Each row is a point. Any point is a mix of the corners, with weights that add up to 1. It lies inside the corners' shape when no weight is negative. Is each point inside? If not, which corners have a negative weight?

Corners:
(1): [-0.9  5.4]
(2): [ 0.4 -1.6]
(3): [-3.1 -6.1]
Points:
[-2.8 -5.4] => inside
[ 0.7 -0.4] => outside (3)
[-2.2  0.9] => outside (2)
[-2.7 -9.1] => outside (1)
[-2.5 -5.0] => inside

Corners:
(1): [-5.2  1.8  0.8  2.5  1.2  7.6 -4.3 -2.8]
(2): [-12.7   1.9   2.8  -4.1  -4.8  -1.3  -8.7  -2.2]
(3): [-0.9  4.9  3.3  3.3 -4.6  0.9  1.3 -1.3]
(4): [12.9  0.8 -1.7 -1.7 -2.5 -2.8 -3.8  2.7]
(5): [ -2.5  10.3 -11.4  -9.2  -0.8  -4.6  -2.5  -1.3]
(6): [ 7.4  2.7 -5.0  5.6 -7.5  0.5  4.3  8.2]
(7): [  0.1 -10.6   0.3   1.8  -2.6   2.6  -0.5  -3.7]
(8): [ 0.9 -3.4 -5.1 -5.6  4.5 -0.9  2.3  2.9]
(9): [-3.3 -1.0 -0.7 -0.5  4.4 -4.5 -7.3 -3.9]
Points:
[ 0.1  6.4 -5.5 -4.8  5.5 -0.4 -0.9 -3.3] => outside (2, 6, 7)
[ 0.0  1.9 -2.7 -0.5 -0.7 -0.7 -2.9 -0.2] => inside
[-5.0  4.0 -4.2 -2.2 -1.0  1.3 -7.2 -3.0] => outside (3, 8)
[-1.0  1.5 -0.2  0.9 -0.4  3.5 -3.2 -1.2] => inside
[ 3.4  2.7 -2.4  1.8 -2.4  0.7 -1.4  0.4] => outside (2, 8)
[-1.0  2.1  0.4  0.6 -2.7  0.3 -0.2 -1.0] => inside
[ 4.7  1.3 -1.5 -0.5 -3.0 -1.1 -2.7  1.7] => inside
[ 2.7  0.6 -2.4  0.1  0.3 -0.7 -0.7  0.2] => outside (2)
[ 5.0 -6.2 -0.7  2.3  4.0  1.2  0.7  0.4] => outside (2, 5)
